Rows are points. Any point is a mix of the corners, with weights that add up to 1. It lies inside the corners' shape when no weight is negative. Say inside or outside, and name the corners with a negative weight.

Corners:
(1): [95 -7]
(2): [-16  59]
(3): [-45  34]
Points:
[39 19] => inside
[ 1 21] => inside
[47 24] => outside (3)
[82 -7] => outside (2)
[27 42] => outside (3)

Corners:
(1): [ 48 -17  35 -35]
(2): [ 43 -43   7  16]
(3): [-33  22 -34  21]
(4): [ 27 -25 -46 -52]
(5): [-95  -7  27   8]
Points:
[ 54 -34  27 -47] => outside (3)
[ 23 -28   0  12] => inside
[ 26 -23   9  -2] => inside
[ -3  40 -59  -7] => outside (2, 5)
[  1  -6 -34 -18] => inside
[ 17  -9 -56  11] => outside (1, 5)

Corners:
(1): [-46 -13  54  41 -20 -52  53 -13]
(2): [ -6 -77  29  18  39 -15   4  -9]
(3): [ 35 -38  57 -16  35  17  73 -25]
(4): [ 18  67 -67 -49   8 -14 -46  22]
(5): [-39   0  55  -9 -48   8  30  38]
(6): [ 31  17   9  22 -85  22  15  93]
(7): [ 33 -12 -37   8  24  66 -48 -20]
(8): [-36 -73 -10  15 -69   5  54  27]
(9): [-32  42 -32  28  32  16   4  95]
Points:
[ -6 -14  25  11 -34  -8  45  35] => outside (7)
[-11   4  18  -4 -31   5  13  37] => inside
[ -4  12 -12  -8 -20   5  16  32] => outside (2)
[27 -1 -2  0 19 10 38  9] => outside (2, 5)
[-29 -23  13  -1  14 -22  32   4] => outside (6, 7)
[-10  18 -11   5 -16   5  11  46] => outside (2)

Corners:
(1): [-21  -1  -6 -12 -50  37  -5  18 -13  10 -81]
(2): [  2  14  -8 -38  39 -50 -47 -19  21  22  88]
(3): [ 40  14  15  -7  84  34  -4  45  21   6 -53]
(4): [-20  12   3   0 -19  13  10  32  25 -16 -25]
(5): [ 30 -24  22  -6  13 -63  -8 -24  -9  27  80]
(6): [-10  -6 -23 -22  -6  19  19  32 -19   4  -7]
(7): [-16  25  47  -7  40  72  -3  56  -4  23 -61]
(8): [ 44  34  25 -35  17 -60 -17 -19  -7  10  85]
(9): [-69  34 -10 -14   1  18   3  35 -44   6 -95]
(10): [ 31 -19  14 -19  27 -21 -34  -4  -3 -28  70]
(11): [-16  26 -13  39  -7  44  -1   9 -26  15 -54]
(12): [-13   8  -8 -42  18 -36   6 -48  -1   2  42]
Points:
[ 16   0  11   9   4  26  -2  26  -5   3 -20] => outside (2, 9, 12)
[ -6  14   4  -4   0   9   1  20   8  -3 -15] => inside
[  3  14  18 -13  19  10  -8  18  -1   5  -1] => inside
[ 13   2   8 -13  27 -13 -10   5   1  14  17] => inside
[ -8  18   3   4   7  34  -6  35  -3   4 -41] => outside (5, 12)

Corners:
(1): [  3  22 -31  -3 -37  50  23  59  18  -3  -5 -10  48 -32]
(2): [ 22 -12  12  19  10 -24 -26  21  16 -32  16  67 -43 -10]
(3): [-41  33 -32 -11 -19   9  50  54  39  10 -57 -29  31 -28]
(4): [  0 -23  11  -8  44 -20  44 -11 -17   3  32  12  13   4]
(5): [ -7  14  28   2  -3  -8  29   7  -6  30  27  21 -17  25]
(6): [ 13  -8   8  12  20  10  18 -14 -22  -6  24  17 -40  -7]
(7): [ 13   2  47  17  45 -26   4 -29 -29  -5  10  14  -6  19]
(8): [-11  11  25 -14  -8  10   8   7  -4 -14  21  27  11 -25]
(9): [  4   5  23  21  21 -39  23 -31 -37 -27  21  24 -35  45]
(10): [-33  50 -21  14  15  19  50  14  -1  -7  35  -9  31 -31]
(11): [ -6   2   3   3  26 -33  -6 -49 -31 -10  12  21 -29  15]
(12): [-43 -11 -32 -32 -19  22 -25  61  55 -12 -15  -6  -1 -18]
(13): [-11  -5 -18 -11 -45   1 -44  26  95 -27 -27 -13  -8   2]
(14): [ -2 -20  20  29  21  -4   4 -20  -8  -4  23  42 -27  13]
(15): [  8 -11  15  36 -15 -40 -19  -8 -10 -24  27   7 -15  19]
Points:
[-11   9   2  -2  19   6  33   8  -8   7   9  10   6 -13] => outside (9, 13, 15)
[ -7   8   3   5  20  -8  25 -22 -12   2   7   4 -11  13] => outside (2, 8, 12, 15)
[-12   6  12   7  23 -13  13  -7 -12  -5   4  27 -21   1] => outside (1, 4, 13, 15)
[ -2  -2  18   7  22 -19   6 -11  -8  -8  12  18 -15   8] => outside (1)
